Each row of a before or after table is a point. One or more steps were done to the points. Then noise was added and the rows were shuffled. The steps act on columns, c1 being the first. Write out the steps. A step turns or swaps two columns, mirrors them in a line or flattens them onto one, adds a multiple of one to another, or multiplies or shifts one. Angles are multiples of 10 degrees, from the lower column toward the higher: turns from -170 to 170, lines from 10 to 170 but not 90. Use the fewest steps. Two steps may share a column if one is a turn and the other turns, adds or multiplies; they go together, in the order done. Otherwise the lowest column goes first.

Before, 8 rows:
[[-3.6 -6.6 -1.6]
 [ 2.1 -2.7 -4.3]
 [10.3  2.6  4.9]
 [ 7.0 -2.3 -0.2]
 [ 1.0 -1.3  0.9]
 [-1.1 -6.7 -4.5]
 [-4.4 -1.1 -3.5]
 [ 4.3  4.8  3.8]]
After (8 x 3):
[[ -0.2  -0.5 -12.8]
 [  3.2   2.7  -0.4]
 [ -3.5  -2.3 -10.4]
 [ -5.2  -4.4  -5.0]
 [  4.8   4.1  11.3]
 [  0.1   0.2   2.6]
 [ -4.2  -3.5 -13.6]
 [  7.1   6.0  14.4]]
Steps: flatten c1 and c2 onto the line at 40 degrees; multiply c3 by 3

Before, 12 rows:
[[ -1.9  -0.9   1.6   1.3  -3.6  -2.7   4.2   1.2   1.0]
 [  1.3  -3.1   9.3  -3.0  -3.3  -3.8  -4.5   0.6   9.0]
 [ -4.2   1.7   3.2   7.1   4.1   3.4   3.4 -10.8   8.2]
 [ -8.0  -2.4   8.0  -3.7   0.0   7.6   4.0   1.4   0.4]
 [  1.6   1.5   9.4   6.0  -4.8   2.3   4.3 -10.9   4.8]
 [  0.9   3.3   6.2  -3.4   5.5   3.8  -6.6  -1.7  -2.9]
 [ -1.9  -3.8  -0.4   4.0   0.3   2.3  -3.0  -8.1  -2.4]
 [  3.7  -8.1   9.6   5.7   4.9   4.6   2.8   0.3   2.9]
 [ -1.6  -2.1  -3.3  -6.2  -1.4   3.8  -1.9   1.2  -1.8]
 [ -2.3  -0.4   1.5  -3.4   8.7  -1.7   1.0 -10.4   7.9]
 [  0.9  -2.6   7.7   3.4   3.6   2.1  -4.0  -4.3  -4.4]
 [ -4.3  -6.5   8.7  -2.2  -2.9   2.7   3.5  -8.5   5.7]]
After, 12 rows:
[[ -2.0   0.6  -3.1  -7.9   1.3  -2.9  -2.6   0.9  -2.9]
 [ -1.9   0.0  -0.4   5.3   1.6  -3.6  -0.2  -8.2  -4.4]
 [ -2.1  -6.9   1.4  -4.6   5.5   3.3   6.0 -10.2   3.6]
 [ -4.0  -6.4   3.5   9.1   5.2   2.9  -1.1 -10.8   5.7]
 [ -8.6  -1.5   7.7  -4.8   4.8   1.9  -7.0   1.5  -1.8]
 [  0.9   4.1   6.3  -4.1   6.4  -6.1   3.1  -1.6   1.3]
 [  1.1  -9.5   9.1  -4.2  -5.2  -4.5   2.3   0.9   1.9]
 [  1.6  -3.4   9.2   8.1  -2.4   2.8  -6.2 -10.8   3.4]
 [  1.0   2.5   7.7   4.6   4.1  -3.3   1.9  -4.5  -4.5]
 [  3.9  -6.6   9.7   7.6   6.7   2.5  -1.4   0.1  -5.7]
 [ -4.5  -8.5   8.8  -3.1  -0.4   2.2  -5.2  -8.6  -2.7]
 [ -1.8  -1.5   1.6   1.4  -4.7   3.8  -1.4   1.3  -0.2]]
Steps: turn c2 and c9 by 60 degrees; multiply c4 by 1.3; turn c5 and c6 by -40 degrees; turn c6 and c7 by -110 degrees

Before:
[[  0.6   2.2   4.0   0.4   0.5   2.2  -4.0  -2.0   1.9   2.1   4.3   2.7
    4.0 -14.1]
 [  6.9  -4.9  -1.5  -0.5  -4.2   3.8   4.7   3.5   1.8   6.1   0.7   3.6
   -2.4   1.4]
 [  5.9  -0.7  -2.1   5.6  -0.5   2.2   2.6  -0.5  -2.8   2.0  -3.9  -0.5
   -0.3   3.2]
 [  0.3  -1.3  -3.0   0.5   1.7   3.9   6.9   5.2  -5.0   1.0  -0.2   1.3
    2.2  -1.2]
 [ -0.6   5.4  15.3  -0.5   0.8   3.9   5.7   1.0  -9.4   3.8   0.0   4.1
   -1.0  -2.0]
 [  3.8   0.9  -0.6  -2.5   1.0   2.8   4.7  -6.6  -9.0   0.7   3.2   2.9
    5.3  -0.8]
 [ -2.3   5.3  -3.3   2.2   1.0   4.1   5.9  -7.5   0.2  -0.6   1.2   2.8
   -3.8   0.2]
 [  3.7  -4.2  -1.0   0.8   1.9   8.5   6.9   0.4  -0.5   7.3  -1.5  -5.4
   -4.1   3.2]
 [  2.5   0.8  -1.3   2.2  -0.2  -0.3  -6.8   0.7  -0.2   3.9   9.8  -0.7
   -3.0  -7.4]
 [ -1.7 -24.8  -0.9   0.4  -1.5   6.5   4.8   3.4  -0.7   2.5  -1.0  -1.6
   -0.3   3.4]
 [ -0.9   1.5   1.0   3.1  -4.7   7.1   3.4   4.0  -1.0   3.8   3.1   4.0
   11.5   3.6]
 [  2.3   6.2  -0.6  -1.8   2.0   5.8   2.9  -0.8   2.4  -4.0   0.6  -0.1
    0.4   4.0]
 [ -2.3   3.1   5.1  -2.0 -11.7   5.0   4.9  -1.4   0.0  -1.0   1.2  -2.9
   -0.5  -4.9]
 [  0.4   3.1  -2.3  -1.6   0.1   6.9  -3.4   3.4  -1.2   6.0  -3.2   2.2
   -1.5   1.8]]
After, 14 rows:
[[ -0.8  13.4   9.1  -0.2   0.8  -0.9  -3.8   0.1  -9.1   3.9  12.7   5.6
   -1.1  -2.4]
 [  2.6   2.2   1.2   3.1  -0.6  -9.2   1.2   0.5  -0.3   3.8  -4.0  -7.0
   -3.7  -7.8]
 [ -2.6   7.8   1.0  -2.2 -11.5  -3.3   2.5   0.0  -0.2  -1.1   6.4   4.8
   -0.1  -5.0]
 [ -0.5   5.7   2.3   0.4   0.6  -4.4  -2.8   0.2   2.2   2.1   2.9  -3.9
    3.2 -14.1]
 [ -2.4  13.6  -5.2   2.1   1.1  -2.2  -2.3   0.3   0.4  -0.4   0.9   5.7
   -3.8   0.3]
 [  6.3 -12.1  -3.1  -0.6  -4.3  -2.5  -3.2   0.1   1.8   5.9   1.7   4.4
   -2.4   1.7]
 [  0.2  -3.5  -5.1   0.8   1.4  -1.7  -1.2  -0.3  -5.5   1.1   0.8   6.6
    2.4  -1.1]
 [  4.1   2.1  -1.4  -2.7   1.6  -4.2  -2.9   0.6  -8.9   0.6   0.3   5.1
    5.4  -1.2]
 [  0.0   7.5  -6.2  -1.5   0.3   0.8  -2.7  -0.3  -0.8   5.8   4.8  -3.1
   -1.6   1.7]
 [  5.9  -1.5  -3.5   5.9   0.1   3.5   0.7   0.3  -3.2   1.4   1.2   2.3
   -0.5   3.4]
 [ -1.1   3.8  -2.6   3.0  -5.3  -5.8  -3.9   0.0  -0.5   3.7   4.6   3.0
   11.5   4.1]
 [ -1.6 -62.1  -5.1   0.7  -1.5  -1.9   1.5  -0.7  -0.7   2.6   4.3   4.9
   -0.4   3.1]
 [  4.0 -10.2  -5.4   0.9   1.5  -1.9   5.5  -0.4  -0.5   6.9   6.1   6.6
   -4.1   3.4]
 [  1.2  15.7  -4.3  -1.9   1.7  -2.7  -0.2  -0.4   3.0  -4.0   3.9   2.7
    0.6   3.9]]
Steps: multiply c2 by 2.5; turn c6 and c11 by 110 degrees; turn c3 and c11 by 40 degrees; turn c7 and c12 by 90 degrees; multiply c8 by 0

Before (12 x 32):
[[  1.2   6.0   2.2   1.6   1.5  -2.6  -2.7  -9.2   3.8   1.4   4.9  -3.3
   -8.3  -3.7   1.1  -2.1  -0.9   3.3   4.0  -6.1   1.6   0.9   9.5   2.2
    5.1   5.0  -2.9   2.1   4.7  -4.8  -0.7   2.1]
 [  1.3   3.2   2.9   2.3   4.1   4.3  -4.2  -9.0   1.5   1.2   3.0  -5.1
   -3.4  -6.3   0.9   0.4   1.1   1.7  -1.5  -7.7   3.1   7.5   5.9   1.0
   -3.3   1.0  -1.3   2.0   3.7  -3.7   3.4  -0.9]
 [ -3.1   1.6   4.4   3.7   4.4  -0.4  -2.7  -7.1  -1.3   3.8   8.2  -6.0
    2.2  -0.7   5.1  -3.5   2.8  -2.6   1.5  -4.3  -8.2   6.7   8.8   2.2
    3.7   1.6  -1.5   3.6   2.9  -2.1   1.5  -1.6]
 [ -2.4   6.0  -2.2   2.7  -0.6  10.2   4.0   3.0  -5.3   0.2  -3.9  -4.5
    0.8  -0.8  -6.8  -5.5  -7.6   6.0   8.4   4.7   2.9  -2.7  -4.5  -2.3
    6.0  -4.7   5.4   0.7   2.2   7.0  -1.0   0.8]
 [ -0.6   3.4   5.1   6.1  -2.8   1.0  -5.6  -5.9   2.6   1.6   8.9  -1.7
   -8.1  -0.9   2.4  -1.7   0.4   0.6   5.7 -10.3  -0.3   3.6   5.9  -0.6
    0.8  -1.7  -2.8  -0.9   3.1  -8.4   6.9  -3.5]
 [ -2.0   9.0   6.4   1.6   0.9  -2.4   0.4  -3.7   1.4   2.9   0.8  -1.6
   -5.4  -1.1   1.8   2.9   6.4  -1.4  -4.4  -7.2  -0.8   5.5   1.9  -2.7
    5.5  -0.4  -4.7  -1.0  -0.5  -3.2   2.1  -0.6]
 [ -8.4   2.2   2.8   1.0   0.5   3.9  -1.2   3.8  -6.4  -4.2  -2.5  -0.1
   -0.7  -6.1  -4.7  -4.9  -4.8   8.7   2.0   2.3  -0.3  -2.2   1.0  -2.8
    3.7  -0.6   3.4  -1.5   3.1   2.8   5.8   6.7]
 [ -4.4  -0.2   2.7   2.6   0.5   5.4   2.3   7.8  -6.2   0.6  -0.9   1.6
   -5.8  -6.8  -6.1  -4.4  -2.2   8.0   4.1   4.5   2.7  -1.6  -1.4  -2.8
    2.7  -2.9   5.6   6.5   2.7   8.7  -4.3   0.5]
 [  4.2   1.5   2.7   2.6   4.3   0.1   3.8   7.6   3.8 -11.8   4.5   3.8
   -4.7   1.3  -7.6   4.1   7.8  -2.0  -8.9   2.4   3.1  11.5   4.8  -1.0
    8.6  -7.3  -3.0   3.7   7.4  -6.3   2.2   5.7]
 [ -4.2  -0.7   0.1  -3.1  -2.1   3.5  -1.9  -1.0  -4.2   1.1  -3.9  -3.4
   -1.4  -4.9  -3.6  -8.5  -1.6   3.8   6.4   8.1   5.8  -4.5  -2.3  -2.9
    3.6  -7.5   7.4   3.8  -0.2   5.0   0.0   2.9]
 [  3.6   1.7  -1.2   2.5   1.0   1.5   0.8   5.6  -0.9 -14.9   6.0   0.2
   -6.4   3.9  -4.7   6.8  12.0   1.5 -11.5  -2.8   0.5   4.2   3.5   0.9
    6.2  -4.5  -4.3   4.9  -0.5   0.3   3.7   7.5]
 [ -5.2   4.8   5.4   6.5   1.0  -1.2  -6.6  -6.2  -0.8   1.6   3.1  -3.9
   -4.1   2.6   9.1   0.1  -2.7   2.6  -1.7  -5.3   4.1   6.7   3.2   0.0
    3.5   0.7  -4.4   1.6   2.6  -5.2  -3.9  -1.0]]
After:
[[ -4.5  -0.5  -0.3   2.4  -2.3   3.3  -1.8  -0.5  -4.2   1.3  -3.9  -3.6
   -1.8  -5.0  -3.4  -8.1   1.0   3.8   6.3   7.6   5.9  -4.5  -2.2  -1.0
    3.4  -7.8   7.6   3.9   2.1   5.0   0.3   3.8]
 [ -1.6   8.8   6.3   0.4   0.7  -2.8   0.2  -3.7   1.4   2.5   1.0  -1.7
   -5.4  -0.8   1.4   2.8  -2.3  -1.2  -4.4  -7.4  -0.1   5.7   1.9  -0.2
    5.5   0.2  -4.5  -1.0  -6.8  -3.3   2.2   0.0]
 [  4.1   1.5   2.2   0.8   4.2  -0.2   4.0   7.8   4.0 -11.7   4.8   4.1
   -4.6   1.4  -7.5   4.4  -9.1  -2.1  -8.7   2.3   3.5  11.8   4.2  -1.8
    8.6  -7.0  -3.1   3.5  -4.9  -5.9   2.5   5.4]
 [  3.7   1.6  -1.3   1.4   1.7   2.1   1.1   5.8  -1.0 -14.8   6.0   0.3
   -6.6   3.5  -4.8   7.3  -3.3   1.5 -11.9  -3.0   0.6   4.1   3.5  -2.4
    6.1  -4.4  -4.4   5.0 -11.8   0.2   3.7   6.4]
 [ -3.2   1.4   4.5  -2.5   4.3  -0.4  -2.8  -7.4  -1.4   3.8   8.3  -6.2
    2.3  -0.8   5.4  -3.3  -4.2  -2.5   1.3  -4.6  -8.4   6.2   8.7   1.1
    3.8   1.7  -1.5   3.8  -2.6  -1.7   1.7  -2.0]
 [ -4.0  -0.5   2.9  -3.0   0.1   5.9   2.4   7.5  -5.6   1.1  -0.8   1.4
   -5.9  -6.9  -6.3  -4.7  -2.0   8.1   4.2   4.6   2.6  -1.3  -1.3  -0.6
    2.5  -3.2   6.1   6.4   1.7   8.9  -4.3   1.5]
 [  1.1   5.7   2.5  -1.6   0.9  -2.5  -2.8  -9.7   4.0   1.5   4.9  -3.6
   -8.1  -3.8   1.4  -1.9  -4.2   3.3   4.2  -6.0   1.1   0.9   9.3  -0.6
    5.0   4.8  -2.7   1.8   2.2  -5.1  -0.5   1.2]
 [ -2.4   5.5  -2.4  -5.6  -0.3  10.5   3.9   2.9  -5.2   0.3  -3.8  -4.5
    0.6  -0.8  -6.6  -5.1   0.3   5.7   8.3   5.1   2.6  -2.6  -4.9   0.2
    6.2  -5.2   5.6   0.9   6.9   7.4  -0.7   1.6]
 [ -5.0   4.8   5.8  -7.2   0.9  -1.1  -6.3  -6.4  -0.6   1.4   2.9  -4.0
   -3.9   2.5   9.1   0.3  -2.3   2.2  -1.3  -5.5   4.2   6.5   3.5   0.7
    3.2   0.3  -4.6   1.3   1.5  -4.9  -3.6  -1.3]
 [ -0.8   3.7   4.9  -5.7  -2.9   0.5  -5.8  -5.5   2.4   1.6   9.2  -1.9
   -7.9  -0.7   2.2  -1.6  -3.1   0.4   5.8 -10.6  -0.3   3.5   6.2   1.0
    0.6  -1.4  -2.6  -0.5  -0.9  -8.5   7.0  -3.5]
 [  0.8   3.4   2.9  -2.2   4.5   4.7  -4.3  -9.0   1.2   1.3   3.1  -5.2
   -3.2  -6.3   0.7   0.9  -3.6   2.0  -1.0  -7.7   3.2   7.7   5.3   0.5
   -3.2   1.0  -0.9   2.1  -0.4  -3.8   3.6  -0.8]
 [ -9.1   1.9   2.8  -2.2   0.7   4.2  -1.3   3.6  -6.5  -3.7  -2.6  -0.1
   -0.9  -6.2  -4.5  -4.3  -1.4   8.7   2.2   2.8  -0.5  -2.1   1.1  -2.4
    3.7   0.1   3.5  -1.8   5.8   2.1   5.8   7.1]]
Steps: turn c4 and c17 by -160 degrees; turn c17 and c29 by 70 degrees; flatten c24 and c32 onto the line at 110 degrees
